Every row gives one point. A path goes straight from each point to the next, and from the last back to the first. The post is the endless flat space through its rows: a point in 2 columns, a line in 3, a plane in 4, and so on, so that a path can go around it. How many times does the path go around the post? Going back the other way cancels.

Post (2 x 3):
35; 20; -9
0; -31; 43
Path (22 x 3):
56; 7; 56
-5; -31; 76
-4; 18; 71
13; -14; 76
23; -29; 42
57; -29; -34
-38; -58; -4
-41; -9; 19
-6; 5; 47
28; 8; 35
7; -45; 58
34; -35; -5
-4; -21; -32
-47; -23; 32
-10; 8; 70
-10; 23; 42
-23; -24; 28
-44; -46; 8
29; 48; -18
19; 21; 58
22; -35; 76
67; 23; -33
Times around: 2

Post (10 x 11):
17; 29; -8; 5; -47; 15; 41; 52; 61; 23; 16
53; -49; -13; -76; 89; 45; -16; 23; 25; -54; -87
13; -34; -27; -48; 29; 28; -1; -53; 27; -47; -114
41; -22; 58; 20; -41; -19; 41; 25; 11; 11; 33
-1; 21; 30; 40; -27; 31; 59; 15; -25; 63; 82
8; 15; 8; -34; 30; -3; -31; 30; -20; 8; -75
9; 46; 33; 75; -42; 5; -3; 34; -5; -4; 95
16; -15; 12; 23; 84; -26; -23; 17; 35; 28; -61
51; -37; -37; -91; 47; -25; -31; -8; 21; -28; -35
-10; 7; -14; 41; -15; -32; 60; 55; -12; -15; 36
Path (23 x 11):
66; 6; 38; 44; 12; -59; 17; 58; 23; 16; -15
33; -24; 13; 48; -16; 12; 17; 24; -36; -49; 29
16; -36; 5; -19; 17; -30; -9; 24; -3; -33; -36
9; -29; 57; -14; 20; 20; 7; 27; 62; 4; -121
-11; 51; -8; -1; 28; 28; 16; 20; -21; 37; 25
64; 19; 19; 29; -24; -29; 6; -32; 26; 14; 1
2; -7; 7; 100; 91; -9; -22; -50; -13; 1; -30
1; 11; -35; 39; -7; -16; -21; 41; -33; 42; -11
12; -26; 1; -48; -33; 15; -20; 27; -2; 45; 36
-10; -4; 33; -18; -10; -37; 21; 61; 60; -6; -34
-6; 2; 1; 38; 54; -16; 29; 7; 16; -10; -45
32; 15; -10; -9; 16; 8; 1; 1; -53; -83; 1
56; 4; -32; 0; 61; 44; 6; 45; 10; 51; 14
24; -69; -25; -31; 34; -8; -20; -21; 32; -14; -9
-29; 1; -16; -24; -30; 9; 51; -2; -16; 10; -11
35; -14; 72; -37; -21; 40; 42; 21; 2; -41; 25
53; -51; 43; -76; 48; -36; -13; -5; 43; -62; -9
49; 30; 20; -4; 83; 93; -53; -112; -13; -64; -66
66; -4; 1; 34; -4; 19; 43; 34; 32; 2; 9
12; -59; -12; 41; 46; 11; 6; 12; 28; 12; -56
-32; 10; 35; -8; 27; 8; -23; 2; -20; 67; 10
7; -4; 22; -14; 24; 7; -10; -26; -34; -27; 2
37; 55; 50; 10; 38; 70; -13; -18; -21; 8; 6
Times around: 4

Post (17 x 18):
29; 13; 37; 28; -23; -26; -18; -21; 66; 16; -3; -1; -22; -31; 69; 3; 0; -40
4; 74; -1; 7; 10; -3; -50; -11; -16; -21; 17; -40; -8; 15; 48; -2; 7; -37
56; 17; -19; -14; 14; 3; -17; -9; -13; 21; -15; 9; 0; 16; 35; -60; 26; 11
3; -23; -7; 49; 20; 1; 40; 18; 0; 17; -20; 6; 35; 16; 10; 16; 5; 47
31; 1; -35; -19; 28; 55; 43; -2; 27; -11; -40; 16; -19; 3; -51; 35; -36; -14
26; 31; -9; -21; 43; -10; 30; 44; -31; 6; 10; 11; -27; -8; -38; -34; -25; 12
18; 3; -34; -27; -45; 21; -23; -32; 36; 28; 16; -12; 30; -57; 49; -8; 15; -9
29; -2; 31; -12; 3; 11; 9; 3; 7; -18; -7; 57; -16; -43; -31; -26; -41; -25
44; 7; -22; -22; -75; -34; 1; 18; -19; -38; 12; 4; -22; -1; 12; -17; -14; 50
42; 44; -10; -14; -8; -12; -43; 4; -3; -24; 2; 28; -45; -24; 14; -11; 48; 7
-23; 42; -49; 35; 0; 23; 25; 9; -18; 31; -8; 4; -17; 20; 18; 5; -17; -13
-14; -2; 6; 28; -10; -22; 53; -41; -12; -18; 46; -17; -7; 10; 4; 39; -30; -29
15; -16; -25; 23; 26; 35; 46; -25; 24; -34; 14; -5; -16; -27; -26; 3; -45; 16
8; -26; 21; 29; 29; -17; -31; -30; 44; 53; -69; 22; 11; -26; -16; -10; -30; 5
-16; 8; -37; 22; 7; -21; 2; 23; -21; 7; 29; -22; 9; 29; -7; -20; -4; -42
-11; 6; 21; 4; 30; -12; -48; -28; 56; 14; 8; 16; -23; 22; 43; 3; 15; -22
6; 26; -8; 20; -5; -45; -3; -5; 12; -22; -45; -2; -12; -33; 89; 15; -4; 3
Path (29 x 18):
2; -22; 12; 1; -53; -25; -2; 4; 42; 10; -4; 5; -31; 13; 55; -3; 16; -49
13; -7; -25; 6; 7; 4; 65; -16; -29; 5; 6; 21; 30; -2; 33; -52; 0; 44
-24; 9; -57; -11; 19; 2; -28; -1; 29; 31; -2; 60; 2; 32; 8; -9; 20; -3
44; -12; -3; 5; 33; 6; -2; -4; 5; 5; -6; 25; -3; -21; -8; -15; -64; 8
-11; 32; 25; 27; -2; 34; -53; -7; -4; 21; 35; 13; 5; 7; 16; -14; -8; -36
0; 23; 16; -17; 38; -2; -5; 14; -3; -16; -12; -33; -22; 3; 8; 12; -7; -15
-26; 12; -13; -17; -30; -51; -7; -34; -1; 9; -15; -8; -26; 24; 15; 26; -17; 24
18; 121; 6; 2; 16; 11; 7; -23; -47; 2; 21; 10; -48; -15; 40; -51; -31; -36
35; 2; -17; 21; -17; -46; 0; 5; 22; 7; -21; 6; -24; -13; 11; 9; -12; -21
54; 33; 25; -7; -8; 2; -64; -13; -39; 11; 28; -18; -22; 10; 31; -34; 12; 20
37; 17; 9; -35; -4; -15; -24; -11; -36; 14; -5; -33; -43; 27; -15; -7; -6; 7
-2; -29; -53; -1; -27; -4; 11; -22; 7; -32; -25; 23; -22; -10; -19; -35; 22; 60
0; 24; -37; 9; 2; -5; -19; -37; 32; 34; 22; -12; 24; 1; 13; 4; 61; -6
28; 15; -4; 39; 26; 8; -46; -21; 33; 18; -13; 22; 13; 24; 0; 1; -1; 18
52; 53; 1; -1; 38; 31; 9; 14; -17; 19; 23; -15; -22; -21; 14; -21; -6; -48
17; -21; 19; 14; -32; -20; -8; 30; -8; 42; -1; -10; -2; 2; -5; -17; -5; -26
41; 8; -9; -4; 3; 39; -14; -8; -1; -14; -18; -16; 23; 22; -14; -35; 0; -1
4; 40; -14; 14; -13; 5; 22; 15; 37; -36; -5; 33; -25; -26; 69; 10; 21; -18
29; 33; -37; 21; 57; 67; 6; -22; 38; -6; -16; -8; -8; 9; -28; 31; -3; -31
54; -14; -24; -3; 46; -23; -24; -17; 33; 17; 2; -2; -50; 15; -10; -18; 4; -12
39; 13; -13; 2; -4; 18; -18; -12; -14; -8; -23; -64; -9; -24; 8; -3; -39; -12
7; 4; 7; 19; -1; -2; 40; -5; 22; -29; -15; 9; -8; -11; 41; 14; -11; -25
4; 26; -26; 9; -2; -33; 36; 27; 17; 4; -21; -11; 33; -30; -8; 8; -17; 6
19; 2; 6; -11; 5; -47; 3; -11; 84; 18; 5; 9; -2; 21; 21; 22; 3; -26
7; 23; -19; -23; -32; -4; 10; -2; 35; -5; 44; 37; 17; 9; 77; 0; 51; -4
33; 7; -20; -30; 2; 10; -2; -21; 14; 44; -38; -9; 44; 7; 28; -9; -21; -31
38; -9; 5; 31; 9; -32; 4; -31; -10; 15; 23; -16; -3; 22; 24; -20; 1; -15
106; 26; -9; -95; -51; 13; 0; 17; -8; 29; 35; -26; 13; -29; -6; -2; -29; -2
73; -7; -1; 30; -32; -21; 3; 8; -50; -1; -49; -7; 11; -43; 61; -45; 5; -29
Times around: 5

Post (17 x 18):
10; 8; -3; -28; -4; 39; -2; 52; 30; -35; -70; -7; 29; -31; -1; -53; 37; 1
28; 8; -56; -53; 23; 19; 34; 24; 24; -6; -27; 41; 19; 4; -13; 0; 22; -12
3; 54; 11; -76; -35; 0; 15; -15; -24; -12; -3; -53; 71; -8; 3; -41; -71; 18
53; -10; 6; -12; 19; 10; -7; -13; 40; -16; -41; 71; 14; 3; -22; 2; 6; 55
-17; -20; 3; -15; 42; 33; -33; 38; 12; 24; 35; -4; -47; 13; -42; -17; -25; -13
18; -33; -37; -15; 12; 42; -1; -22; 1; 17; -44; -33; 43; -6; -5; 7; 4; -18
-22; -2; 11; -13; 11; -43; -45; 20; 24; -76; -3; 61; 4; -1; 17; 10; -84; 35
44; 2; 77; -15; -72; -13; -47; -35; 4; -16; 18; 39; 107; -11; 30; -40; -6; -28
17; -13; 23; 44; -3; 1; -26; -49; 35; 12; -10; 17; -28; -50; -14; -24; -20; -51
-37; -27; -18; 10; 19; 30; -5; 4; 48; 0; -31; 33; 16; 11; -41; -36; 27; -1
-36; 53; 58; -13; 15; 64; 30; 30; -5; -2; -61; 18; 6; -31; -13; -32; 29; -62
19; 32; 11; 53; -22; -37; -31; 5; 23; 11; 1; -10; 57; -17; 8; -2; -36; 6
-1; 15; -5; -2; -28; 70; 37; -13; 28; -13; 1; 7; -10; -18; -11; 5; 30; -17
-22; -36; 41; 71; -19; 30; -14; 60; -3; 35; -68; 54; -49; 6; 45; -105; -13; -50
21; -33; 46; 85; -25; -20; -3; -29; 37; 15; -16; -4; -70; 54; -13; -44; -56; -75
-24; 62; 29; 13; -26; -68; -95; -90; 22; -17; 20; 33; 20; 17; 42; 33; 5; 15
-13; 12; -9; -39; 28; -2; 68; 11; -64; -18; -57; -24; 5; -26; -9; -21; 54; 2
Path (28 x 18):
-14; 56; -10; 44; -2; -29; 45; -85; 3; 39; -111; 22; 57; 7; -14; 37; -28; -36
-20; -42; 46; -9; 5; -35; 49; 17; 30; -11; -55; 31; 4; 68; -53; -33; -14; 46
-76; -25; -11; 5; -19; 15; 46; -25; 33; -19; -62; 54; 5; -39; -3; -41; 56; 25
0; 43; -52; 16; -21; 103; 78; -15; 34; -16; -31; -1; -49; -93; 55; 42; -19; 18
21; 44; 21; -13; -23; -16; -41; -49; 19; -19; 17; 41; 53; -13; 35; 3; -1; -31
17; 8; 38; 8; -3; 36; -28; -13; -31; 12; 13; -43; 37; -77; -14; -11; -22; -31
10; -42; 65; -5; -13; 15; -81; -30; -21; 30; -39; 51; -8; -54; -22; -53; 77; -25
27; 52; 48; 19; -49; -61; -34; -96; 35; -13; 3; 32; 36; -35; 23; 30; 0; -9
-34; 0; 41; -36; 8; 39; 2; 14; 15; -14; 8; 2; -14; 54; 11; 24; -117; -24
39; 59; 6; -38; -17; 17; 47; 2; 38; -65; -36; 33; 41; 1; 61; -19; 5; -29
-35; -22; -27; 16; -6; -28; 55; 24; 50; -33; -23; 32; 12; 96; -57; -105; 6; -28
3; 5; 101; -18; 31; -16; -76; -4; -32; -23; 13; 26; 26; -27; -60; -9; 5; 19
-39; 27; -10; -50; -24; -1; -41; 47; 54; -14; -66; 6; 53; 7; -1; -42; 28; -7
-28; -1; 10; -31; 20; -51; -49; 17; -7; 59; 18; -1; 22; -13; -41; 0; -18; -37
-8; 10; 44; -63; 0; -65; -39; -11; 19; -3; -33; 40; 69; -29; -5; -90; -33; 43
-18; 69; 45; 9; 24; -27; -17; -37; 21; 14; -43; -7; 48; -4; 33; -55; -25; -38
29; 24; 20; -8; -7; 49; 42; -12; 17; -78; -5; 1; 60; 4; -44; -13; -11; 17
-4; 22; 15; -48; 32; -47; -23; -33; -46; 7; 18; 17; 43; -16; -46; -15; -1; -55
40; 12; -34; 4; -21; -26; -36; 7; 31; 0; -7; -1; 50; -67; 7; 28; -53; 15
45; 102; 78; 6; -29; -33; 80; -31; -23; 52; 46; 63; 35; -16; -4; 54; 55; -50
0; 20; 55; 47; 23; 14; -4; -7; 17; 51; 27; -2; 59; 18; 0; -10; 46; -63
-5; 22; 35; 53; -26; 79; 38; 19; 30; 8; -48; 48; 27; 1; 5; -41; -9; -55
26; -24; 32; 7; -27; 40; -14; -38; -37; 15; 34; 9; -17; -58; 2; -30; -53; -31
-13; -27; -19; 0; 10; -6; -18; -25; 19; 48; -95; 74; 29; -39; -23; -20; 13; -43
0; -36; 42; -2; 22; -46; -36; -10; -13; 3; -47; 32; 96; -65; 15; 10; 14; -23
31; 28; 48; -9; 18; -39; 27; -7; 12; -17; 2; 10; 64; -11; 9; -7; -30; -97
-56; 32; 21; 60; -46; 61; 28; -81; 17; -56; 18; 66; -4; -49; 40; -19; -8; -65
-13; 44; -86; -75; 23; 5; -35; 24; 0; -52; -34; 35; 41; -24; 36; 27; 102; 30
Times around: 5

Post (17 x 18):
-25; -62; -16; 25; 11; -2; -13; 4; -44; 35; 31; -19; 45; -8; -19; -26; 27; 2
-15; -44; -25; -37; 32; 3; -6; -17; 3; 15; -8; -2; 30; -10; -30; -8; 48; -2
-24; 11; -6; 65; -6; 55; 29; -44; -8; -12; 21; 41; -43; -6; -30; 18; 5; 19
23; 17; -22; -13; -7; -13; 20; -13; -24; 30; -10; 1; -17; -38; 37; 34; -32; 26
-20; -5; 19; -33; -11; -28; 9; 30; 20; 1; -8; 31; -17; -41; 38; 78; -15; -3
-27; -2; -5; 40; 10; 44; 22; -30; -9; -5; -23; 1; 26; 8; 10; 9; 23; -1
10; -49; 16; -14; -3; -43; 13; -21; -24; 8; 3; -14; 66; -38; 13; -25; 21; 9
2; -12; 15; 50; 29; -1; 2; -25; -6; -28; 1; -7; -16; 37; 9; 1; 7; -6
-32; -7; -26; 67; 22; 19; 7; -28; 10; -31; 31; 12; 7; 11; -13; -10; 7; 46
-18; 21; -11; -38; -26; -18; 13; -16; -25; -1; 1; 16; 6; -24; 16; 12; -25; -41
-13; 10; 23; -41; -1; -43; -15; -7; -17; -6; -30; -22; 2; -57; 0; 34; -14; 9
8; -30; -20; 27; 18; -25; -16; -20; -4; 36; -8; -4; 51; -21; -19; -4; 25; -32
8; 8; 15; 37; -9; 53; 1; -30; -21; -42; 13; 29; -6; 40; -12; 2; -19; 31
6; -13; -44; 33; -10; 67; -11; -40; 8; -44; 16; 7; -22; 4; 3; 7; 29; -20
-1; -18; 18; -42; -56; -86; -1; -2; -8; 16; -34; -7; 2; -21; 3; 19; -37; -2
-13; -81; -4; -21; 21; -2; 3; -21; -3; 34; 16; -35; 42; -30; -21; 4; -13; -19
-3; 16; 28; -37; -17; -30; 9; 23; 29; 17; -5; -9; -9; -45; 7; 16; -26; 3
Path (24 x 18):
7; 1; -1; -1; 0; -21; 28; -2; -47; 55; -16; 22; 50; -7; -15; 4; 13; 54
-31; -19; -21; 9; 19; -61; 15; -10; -11; 9; -28; -5; -19; -38; 12; 66; -4; -10
15; 7; 4; -8; -10; -112; -51; -25; 7; -40; -5; -47; 3; -30; 5; 28; -19; -20
2; -23; 18; -12; -37; 9; 9; -19; -11; -37; 35; 36; 1; 35; -8; -28; -16; 50
-42; -60; 70; -51; -12; -53; -35; -2; -51; -40; -25; -46; 11; 39; -7; -18; -50; -70
-12; -17; -27; -36; -4; -53; 21; 11; -13; -11; -20; -13; -23; -34; 4; -7; 26; 15
-14; -15; 11; -14; -26; -2; 5; -15; 12; -26; 37; 29; 16; 2; -40; 18; 10; -46
15; 5; -25; 8; -33; 1; 5; 26; 50; 23; 27; 12; 38; -38; 42; 19; -17; 14
3; -41; -54; -27; 8; -4; -30; -17; 15; -54; -6; -18; 42; 2; -2; -15; 56; -47
-56; -2; -28; -30; 16; 69; 14; -35; -9; 0; -36; -23; -21; -9; -9; 38; -38; -74
3; -17; -21; -28; -3; 48; -4; -83; -47; -32; 17; 19; 15; -52; -14; -2; 21; -14
-45; -28; 32; -12; -2; -47; 2; -27; -3; 14; 9; -6; 49; -78; -34; 36; -31; 40
-39; -33; 4; -1; -11; -4; -28; -43; -19; -14; 75; -21; -23; -21; -27; -16; -51; 27
17; -21; -8; 24; 30; 5; 55; 5; 35; -10; 8; -17; 3; -16; 92; 3; -39; 65
16; 57; -7; 8; -34; 78; 47; -23; -34; -14; 14; 24; 13; -32; 24; 7; -50; -7
17; 0; 43; -28; 9; 32; 12; -24; 13; -6; 9; -30; 7; -23; -21; 18; -48; 16
12; -22; -7; 69; 5; 43; -7; -23; -46; 14; 16; 16; 59; -12; 60; 21; 28; -16
10; 54; -34; 16; 8; 52; 27; -121; 35; -52; 17; 17; 3; -30; -42; -51; -19; -52
51; -40; 13; 6; -50; -8; -44; 29; 31; 6; 25; 21; -30; 44; -3; -10; -21; -45
-21; 8; 26; -25; 25; -44; -31; 47; 6; -4; 7; -28; -16; 3; 48; 31; -1; -29
38; -9; -29; -2; -43; -33; 10; 10; 0; 9; 17; 28; 10; -2; -15; -12; -2; -3
-34; -5; 69; 94; 16; -39; 20; 1; -28; -22; -32; 31; -4; -42; -5; 42; 10; 17
38; -25; 12; 10; 46; 15; 20; 23; 2; 75; 16; -34; 40; -15; 78; 2; -38; 12
1; -13; -5; -92; -52; -7; 3; -52; -23; -41; -24; -2; 61; -2; 41; 5; -29; -27
Times around: 0

Post (17 x 18):
-48; -13; -35; -11; 27; 11; 23; 44; -21; 13; -8; -13; 52; -16; 6; 14; 43; 19
-6; 22; -29; -30; -16; -35; -14; -57; -44; 6; -40; -13; 16; 3; 1; -27; 24; 2
24; -26; 36; 8; 13; -2; 17; 4; -44; 7; -10; 17; -32; 22; -4; 21; 41; -27
-4; 7; 43; -1; 11; 17; 22; -35; 9; 19; 14; -34; 12; 31; -14; -16; 13; -41
-42; -4; 71; 29; -27; -20; 20; -26; -27; 79; -19; 7; -19; 17; -44; 15; -1; -8
-40; -32; -9; -11; 26; -37; 0; -37; -27; 8; -12; 2; 0; 27; -14; 8; 0; 3
28; 13; 18; 40; -15; 53; -7; 29; 36; 24; 4; 0; -12; 13; -37; -42; 8; -44
16; -1; -10; 9; 20; -38; 39; 15; 4; 3; 28; 19; -13; -22; 38; 0; 6; -12
0; -31; 13; -5; 10; -42; 37; 32; 9; -12; 25; 22; -63; 11; -31; -15; 32; 5
-17; 6; -7; 21; 46; 16; 31; 60; 12; -15; -38; 41; 16; -18; -23; -11; -23; 13
26; 21; 23; 16; -26; 38; 9; -11; 10; -35; 32; 37; -1; 18; -27; -50; 25; -60
-21; 6; -5; 3; -24; -31; -18; -9; -27; 2; 6; -17; -11; -30; 1; -2; -17; -25
-7; -6; 5; 26; -23; 11; 27; -11; -19; -9; 18; -9; -25; -3; 6; -3; 36; 4
0; 32; 39; 26; 11; 39; 25; -42; 38; 27; 29; -21; 52; -29; -46; -8; 24; -21
33; -2; 14; 18; -51; 36; 15; 4; 16; -33; -1; 6; -8; 15; 5; 0; 30; -56
36; -26; 21; -32; -35; 27; -18; -21; -41; -15; -24; 19; 4; -3; 40; -10; -7; -5
-30; 42; -39; -16; 29; -40; -21; -3; 1; 0; 19; 3; -7; 22; 3; 9; 23; 7
Path (25 x 18):
6; 26; 1; -6; 67; -13; 17; 35; 4; -21; 58; 46; 0; 16; -34; 46; 34; 13
-11; -53; 8; -12; 8; -38; 23; -8; 13; -29; 9; -25; -13; 28; -5; -4; 46; 19
-43; 25; 25; 34; -70; 13; 26; -37; 23; -23; -30; -7; 8; -24; -42; -45; -20; -18
-57; 26; 29; -23; 80; -17; 12; -86; -23; 13; 23; -15; 22; 38; -33; 37; 46; 6
50; 6; 7; -43; -32; 12; 13; -21; -11; 38; -6; -2; -7; 28; 47; 15; 15; -20
-39; -6; -4; -25; 43; -16; -15; 37; -37; 36; -24; -75; -1; -14; 6; -2; -39; 16
39; -25; 13; 4; -30; 21; 24; -49; -27; -29; 5; 15; 16; 29; 0; -49; 50; -61
-18; -7; 20; -9; -81; -40; -19; 16; 26; -18; -35; 31; -32; -3; 16; -10; -60; -33
-9; 30; -24; -22; 50; 9; 12; -14; 6; 5; 28; 11; 44; 7; 5; -9; 43; -27
45; -7; -17; 41; -43; 56; 17; 37; 0; 26; -10; 42; -3; -27; 0; -25; 22; -12
17; 42; 24; 12; -8; 9; -10; -18; -14; 33; 19; -12; 21; -25; -9; -17; -13; 1
5; -20; 21; 3; -3; -51; 10; -42; -17; 8; -6; 14; 11; 20; 6; 27; 36; -12
-4; -23; -29; 30; 13; -22; -29; 32; 16; 58; -49; 27; -20; 21; 22; 1; -18; -22
12; -11; 70; -2; -36; 19; 51; 7; 2; 14; 15; 38; -14; -25; -2; 21; 35; -8
3; -13; -9; 11; 27; -17; 25; -51; -24; 8; 10; -25; 11; 23; 0; 73; 44; -57
-15; 3; 47; 30; -22; 20; 42; -16; -2; 42; 6; 16; 6; 17; -14; -33; -28; -9
26; 29; 30; 23; -29; -3; 16; -53; -14; 2; 14; 3; 37; 2; 2; -22; 30; -37
-89; -31; -40; -7; 65; -4; -10; 7; -47; -21; -29; -46; 51; 23; -31; 3; 44; -3
-1; 27; 20; -9; 13; -11; 12; -7; -15; -26; 37; 2; -22; -20; -5; 44; 73; -12
-32; 6; 12; -46; 2; 0; -8; 37; -2; 46; 37; 0; -4; -4; 17; 27; 15; -8
-8; 22; -17; 31; -13; -18; 5; 16; -6; -1; 0; -8; -26; 2; 19; -10; -39; -29
-4; -18; -21; -19; -47; -27; 27; 3; -53; -47; -121; -20; 3; 24; 11; -23; 27; 32
-5; -30; 23; -5; 3; 35; 27; -14; -5; 17; -9; -19; 69; 16; 16; 2; 99; -28
-22; 50; 24; 24; -79; 41; -21; 28; 12; 18; -19; 49; 7; -47; -48; -62; -31; -14
-16; 40; -14; -20; 16; -18; -20; 6; 24; -4; -10; -3; -49; 33; -42; -5; -22; 6
Times around: 5
